Each row is a point. Any point is a mix of the corners, with weights that add up to 1. It lies inside the corners' shape when no weight is negative. Say inside or outside, and name the corners with a negative weight.

Corners:
(1): [-3.22  0.61 -3.98]
(2): [2.54 1.53 3.96]
(3): [-0.54 -2.52 -1.22]
(4): [ 2.44  0.19 -0.21]
Points:
[-0.72  0.15 -0.06] -> outside (4)
[-0.20 -1.37 -1.00] -> inside
[-1.84 -1.52 -4.09] -> outside (2)
[-0.49  0.61  0.92] -> outside (4)
[-0.44 -2.15 -1.11] -> inside
[-0.09 -0.57 -2.48] -> outside (2)

Corners:
(1): [ 0.88  0.14  1.94  0.17  1.36 -1.77  0.13  1.20 -4.23 -0.49  1.93]
(2): [-0.01  0.78  1.44  0.46  1.32  2.64 -1.13  0.31  0.85  1.86  4.21]
(3): [-2.02 -0.90 -6.00  2.16 -0.34 -1.75  0.76  2.98  1.33  2.44 -0.09]
(4): [ 0.57 -0.16 -2.14  0.67  0.48 -0.17  1.12  1.07  1.22 -1.85  3.77]
(5): [ 1.48 -0.60  1.77  0.32 -0.22 -0.44 -0.81 -1.42  0.73 -0.91 -0.44]
(6): [ 1.02  4.07 -1.62  1.33  2.06  0.27  0.02  1.50  0.84  1.64  0.20]
(7): [-1.15 -1.14  1.71 -3.35  2.89  2.72  1.90  2.08 -6.72 -3.71 -0.41]
(8): [-0.91  1.37  0.24 -6.40 -1.25  0.79  3.86 -7.24 -1.46  2.43 -0.12]
(9): [-0.95  1.00  1.64  1.93 -1.12 -1.33 -1.08  3.44  1.36 -2.48  1.25]
(10): [ 1.92  1.15 -0.91  1.38 -2.46 -0.94  1.65  2.72  0.21  1.07  0.69]
(11): [ 0.26 -1.28  1.83 -0.75  0.97 -0.77  3.98  2.73  0.91  1.71  1.71]
(12): [-1.02  2.93  0.40  2.30  2.09  3.04  1.68 -2.24 -3.06  1.58 -0.04]
Points:
[ 1.60  0.50 -3.05  0.47 -0.66 -1.61  0.42 -0.52  4.01  4.11  2.52] -> outside (7, 9, 12)
[ 0.26  1.39 -0.05 -1.64 -0.45  0.17  0.17 -0.76 -0.29  0.94  0.81] -> outside (4, 11, 12)
[ 0.37  1.01 -0.13 -0.48  0.08  0.08  1.65  0.43 -0.22  1.06  0.92] -> inside
[ 0.07 -0.21  3.14 -2.18  0.72  1.58  2.10 -0.56 -3.40 -1.58  1.33] -> outside (3, 6)
[-0.28  0.48 -0.10  0.77  0.42  0.02  0.63  1.29  0.01  0.07  1.64] -> inside
[-0.89  1.16 -0.73  0.37  0.94  0.80  1.56  0.40 -1.64  0.87  0.69] -> outside (5)

Corners:
(1): [-0.10 -0.71  1.78  2.26  3.64 -1.44  0.67 -0.11  2.94 -0.03 -0.51  0.94
  0.99 -0.16  2.46 -0.79  0.57 -5.08 -0.18 -0.88]
(2): [ 0.32  2.54  0.09 -1.49  2.64 -1.26 -1.08 -0.26  0.87  2.28 -0.95 -0.62
 -4.52  0.90 -0.74  2.11  3.59  2.19 -0.36 -1.77]
(3): [-1.62 -2.24  0.89 -0.03  0.13  1.01 -1.01  1.99  0.80 -3.67  0.29  4.51
 -3.00 -1.26  1.89 -1.98  2.15 -5.30  3.79 -0.52]
(4): [ 2.86  2.31  0.11 -1.71 -1.02  0.22  0.38 -1.72  0.45  3.90 -0.30 -0.88
 -4.48  2.53  1.01  2.05  0.52 -0.56 -1.66  2.14]
(5): [-0.96 -0.90  3.47  2.47  1.69  2.54  0.66  1.70 -2.98 -2.30 -2.17  2.64
 -2.72 -1.26  0.99 -4.78 -0.16 -4.13  0.19 -1.19]
(6): [ 1.35  1.85 -0.83 -0.42 -1.08 -2.03 -2.22 -0.13  0.57  1.19  0.95 -2.17
 -1.60  0.73 -1.91  0.55  3.54  1.69 -2.63  2.78]
(7): [ 3.20  0.12  0.84 -3.61  0.87 -1.15  3.73 -0.12 -1.13  0.28  0.20 -0.73
 -0.45 -0.59 -1.76  2.26  1.78 -0.22 -1.21  0.76]
(8): [ 0.06  1.77 -2.33  0.00  2.43 -0.39  4.03  1.64  2.69  1.31  1.14  0.72
 -0.69  1.99  1.36  0.27  2.95  0.00 -2.49  1.94]
(9): [ 0.24 -0.19 -2.57  0.31  1.01  0.53  1.88 -0.19 -0.93  0.66 -1.36 -2.52
 -5.06 -1.50 -1.96  4.17  1.91 -0.64 -1.78  1.50]
(10): [-0.14  1.33 -3.34 -2.83  1.23 -1.37 -0.54  0.98 -3.27  2.85  0.27 -2.10
 -2.17  1.62 -0.81  1.41  1.41 -2.14 -1.30  0.44]
(11): [-0.35  3.69 -0.11  1.51  1.08 -0.54  2.44 -0.73  2.54 -2.06 -1.79 -0.12
  0.88  0.30  2.73 -1.98 -0.36 -1.77  3.27 -0.38]
(12): [-2.63 -1.49  0.63  0.05 -0.93 -0.67  0.00  3.05  1.59  0.99 -3.05  3.10
 -1.49 -4.21  1.93 -1.87 -0.47 -2.57  0.95 -0.58]
(13): [ 1.21  0.95 -0.88 -2.69  3.52 -0.66  0.60 -0.11  3.80 -2.19 -2.93 -1.76
 -0.52  2.49  2.33 -0.23  0.09  0.49 -2.52  2.37]
(14): [-1.24  1.95 -2.29 -3.02 -0.17  0.60  0.13 -2.50 -0.95  1.06  2.26 -0.90
 -3.44 -2.50 -0.46  2.64  1.45  0.39 -4.35 -0.65]
(15): [ 2.00 -1.46 -0.24  3.61  1.27 -0.02  1.01  2.62  1.88 -3.36  0.41  2.09
  0.53  0.26  5.03 -1.09 -1.31 -1.49  1.43 -2.73]
(16): [-2.69 -4.02  1.29  1.95  0.09 -1.21  2.78  0.71  2.45 -3.17 -1.07  1.41
 -1.28  1.08  2.19 -3.95 -1.17 -2.82  2.16 -2.24]
(17): [-2.85 -3.97  2.55  0.47  0.41  2.82 -0.92  1.95 -0.52  0.00 -0.80 -0.35
 -1.25 -3.47  3.87 -2.04  3.00 -2.42  2.84 -1.61]
(18): [-3.86 -2.10  2.28  1.57 -1.93  0.41  0.65  1.16 -1.50 -2.40 -2.54  2.35
 -0.73  0.12  3.07  0.29  2.67 -3.50  0.59 -2.10]
(19): [ 0.68 -0.09 -2.95 -1.50 -1.43  3.45 -0.30 -0.86  0.61  2.45 -1.17 -0.22
 -1.15 -0.32 -3.23  1.67  3.14 -0.63 -2.52 -1.89]
(20): [-0.04 -0.67 -0.35  1.28  3.53 -0.69  1.65 -1.03  0.97  0.01  0.14  1.93
  0.89  2.49  0.95  0.34 -1.93  0.75  1.35  2.22]
(21): [-0.96  1.93  3.06  0.75  2.29  0.94  0.85  3.37  3.36 -2.36 -0.24 -0.52
  0.20  2.38  1.14  0.38 -2.12 -1.42  0.52  0.51]
Points:
[-0.51 -0.62 -0.15 -0.16  0.72  0.56  0.39  0.73  0.27  0.18 -0.54 -0.04
 -1.54 -0.42  0.97 -0.05  1.58 -1.58  0.01 -0.32] -> inside
[ 0.04 -0.12  2.34  1.93  1.70  0.74  1.00  2.38  1.67 -1.22 -0.57  1.66
  0.84 -1.52  1.04 -0.03  1.27 -2.06  1.15 -0.59] -> outside (4, 10, 13, 14, 16)
[-0.97 -1.75  2.47  0.12 -0.89  1.44  0.60  2.47  1.30 -1.75 -2.79  2.40
 -0.44 -1.31  3.60 -3.06 -0.43 -5.33  2.15 -2.49] -> outside (2, 6, 8, 9, 14, 20)
[-0.26  0.09 -1.64 -0.49  1.02 -0.57 -0.14  0.14  0.18  0.76 -0.44  0.21
 -0.76 -0.77  0.42  1.24  2.64 -0.42 -0.64 -0.17] -> outside (4, 5, 16, 21)
[-0.58 -1.78  0.75 -1.46  0.12  0.73  0.81  0.26 -0.46 -0.01 -0.97  0.39
 -1.96 -0.55  0.21  0.54 -0.05 -3.07 -0.86  0.59] -> outside (2, 6, 8, 11, 15)
